Every row gives one point. The points of each table are mixes of a few directions, plus a little noise. Count the directions of each table, and those that both share. Where both have some left over, give the other angles between the two spaces (their principal angles), to ten degrees, smallest first.

First (5 x 2):
[[-10 -60]
 [  5  30]
 [ -6 -37]
 [  5  29]
 [  7  38]]
Second (4 x 2):
[[-15  26]
 [  3  -6]
 [-21  36]
 [ 33 -55]]
Directions: first 1, second 1, shared 0; angles 40

First (6 x 4):
[[ -4  33  13   0]
 [  5 -40 -15   0]
 [  2 -17  -6   0]
 [ -4  31  12   0]
 [ -4  36  14   0]
 [  5 -43 -16   0]]
Second (5 x 4):
[[-11 -12  60  19]
 [  6   9  -8  -6]
 [ -7 -13 -30   0]
 [  7  10   8  -4]
 [  5   5 -31  -9]]
Directions: first 1, second 2, shared 0; angles 40

First (10 x 8):
[[  2 -13   6   2  26  25  24 -23]
 [  3  36   4 -51   3  -8 -24  39]
 [-24 -30 -28 -41  23 -16 -35   3]
 [ -9 -11  50  -5 -21 -27   4   4]
 [ 28   0  37  23 -28  31 -17  12]
 [ -4 -20 -60  43   3   1   5 -26]
 [ 23  37  -6   6 -23   8 -19  28]
 [ 10  16  -6  20   3  13  24 -10]
 [ -7  -9  -5   7  -1 -10   6  -8]
 [-18  -9   6  -5  15 -15  31 -20]]
Second (7 x 8):
[[  6   9   2  -2   1   8   0   4]
 [ 25  34   9 -10   3  32  -2  18]
 [-24 -34  -8   9  -3 -32   3 -18]
 [ 36  49  11 -14   4  47  -4  27]
 [-33 -45 -11  13  -4 -42   4 -25]
 [-29 -40  -9  12  -4 -39   5 -21]
 [ 21  28   7  -9   3  26  -2  16]]
Directions: first 5, second 1, shared 1

First (8 x 11):
[[ -9  15 -40  12  -2  -5  14  -8 -22  -9   0]
 [ 25 -19  -7   2   3  -1  -5  17   6  -5 -24]
 [-34  20  -5 -10  -3  -9 -14 -21 -22   6  25]
 [-23  14 -10  -5  -2  -7  -8 -15 -19   2  15]
 [-25   8  58 -19  -3   6 -14 -13  18  19  32]
 [ 11  -7  24   2   1  11  11   7  22   2  -1]
 [ 13 -17 -10 -11   3 -13 -31   9 -10  -1 -19]
 [ 40 -14  -9  27   3  18  45  24  28 -14 -28]]
Second (10 x 11):
[[-24  31  14  30 -32 -15  -3 -12   7   4  -6]
 [ -6   5   8  10 -17 -13   1  -7  39   6   5]
 [ 24 -31 -17 -28  37  21  -1  16 -17 -10   3]
 [-17  19   7  34 -10   7 -12   6  -7 -16  -8]
 [-29  34  13  60 -16  15 -23  10 -12 -29 -15]
 [  7 -10  -7  -1  20  18  -7  13 -22 -15  -3]
 [  6  -3  -4 -23   0 -11  12 -10 -17  17   0]
 [ -3   5   5  -6 -15 -18   9 -12  19  16   4]
 [ 24 -29 -12 -50  16 -10  18  -8   5  23  11]
 [ 17 -23  -9 -26  17   3   6   4   6   4   7]]
Directions: first 3, second 3, shared 0; angles 50, 60, 80

First (8 x 14):
[[ 11   8  -4 -52 -10   9   8 -27   2  18 -18 -14 -14 -38]
 [ -1  -4  -1   9 -19  -8   1   5   2   1  21  18  13   3]
 [  0  -6  11  13  26   9  12 -24  10  17 -19  13 -10   0]
 [ -6 -22   7  21  10  -5  -1  16 -17 -10   6   0   9  35]
 [ 12   2 -23  15   4   3  -9   4  -9  -4  29   0  12   6]
 [ -9  35 -22  25 -22 -12 -27  32  17 -22   5 -16  -9   7]
 [-16  10  34 -16  16  -4  -1  39   1 -38 -13  -9  14 -11]
 [ 11 -24  -3 -16  -4   6  17 -46  -6  39 -12   8 -15  -1]]
Second (9 x 14):
[[-27  14  16 -19   0 -20   2  25  37 -20  23 -40 -16   3]
 [ -9  -2  -6   4  11  19  -6   9   0  13  -1  -6   4  27]
 [ 14  24   8  12   3  11  -3 -27   9 -19  -3  13   8  19]
 [  1  27  21   0   0   5   4 -16   9 -18  -5  10   7   9]
 [ 10   8   5 -13  11  -1   6   5   6  18 -17   5   7  -6]
 [ 25 -22 -20  -5   9  -3  -3  -3  -1  11   1  -1   3 -18]
 [  5 -20 -24  27 -48 -60   5   6 -33  16  -9  12 -34 -54]
 [ 18  -4 -12   0  19  19  -5  -4   3  17  -9   4  12  16]
 [-36 -25  13  -6  -6  29   1   5 -30 -20  22   1  11   4]]
Directions: first 6, second 6, shared 1; angles 30, 50, 60, 60, 70

First (9 x 18):
[[  6 -14   9  15  13  13   0  -1 -15  17 -25 -27 -21 -17 -10 -21   7  -5]
 [-20 -10   2  -6  -2   1  -6   0  17 -14  29  21  18  21  -8  14  -2  10]
 [-22 -16  -7  -1 -46 -27 -17 -15  -2  19  26  49 -47  -9 -33 -20 -12  -7]
 [ 22   9  11 -25   5 -18  10  10   5   5  -3  -2 -14   4  27  14  -3  15]
 [ 21  14  31  -6  35  19  17 -18  15  10   3   5  32  -7   3  -3 -17  19]
 [-37  -4  -7   9   3  21  -5   6   9 -20  12  -3  31  20   5  13   1 -14]
 [  7  11   3  16  18  20  10  -2 -15   8 -34 -33   2 -19  16 -11   1 -19]
 [ -4   5 -21  17  -5   8  -2   1 -16  -6 -17 -16   4  -8  -1  -7   7 -20]
 [ 26   2 -24 -19 -20 -37  -5  18  -1 -20   8   5  -7  16   4  24  18  20]]
Second (11 x 18):
[[ 11 -12  49 -10  18 -59  32   9 -16 -51 -24  -4  -5  26 -45 -40 -60 -30]
 [ -5   0 -12   6  -5   8  -2   5   7   6   2  -3   7  -1  10   8  10   3]
 [ 23   3  36 -26  22 -14   0 -23 -23 -10  -6  15 -28  -9 -33 -19 -23  -3]
 [  5   0   7  -3   5  -3   0  -3  -4  -3  -1   2  -5  -2  -7  -4  -4  -1]
 [-24  -8 -29  27 -21   0  10  30  24  -3  -1 -20  31  17  27  11   8  -4]
 [  0   1  -3  -1   0   5  -4  -3  -1   3   1   2  -2  -4   3   2   3   3]
 [ 14   1  22 -15  13 -10   2 -14 -16  -8  -4   9 -16  -4 -22 -12 -15  -2]
 [-10   9 -43  12 -16  48 -27  -4  14  41  21   2   8 -20  40  34  51  23]
 [ -7  -3  -7   7  -6  -1   4   9   6  -2  -1  -6   8   5   6   2   2  -3]
 [ -8   1 -19  10 -10  14  -5   5  10  11   6  -3   9  -2  17  13  16   5]
 [  3   6  -4  -5   2  15 -11  -9  -1  12   7   7  -7 -10   3   7  12   7]]
Directions: first 6, second 2, shared 0; angles 40, 90
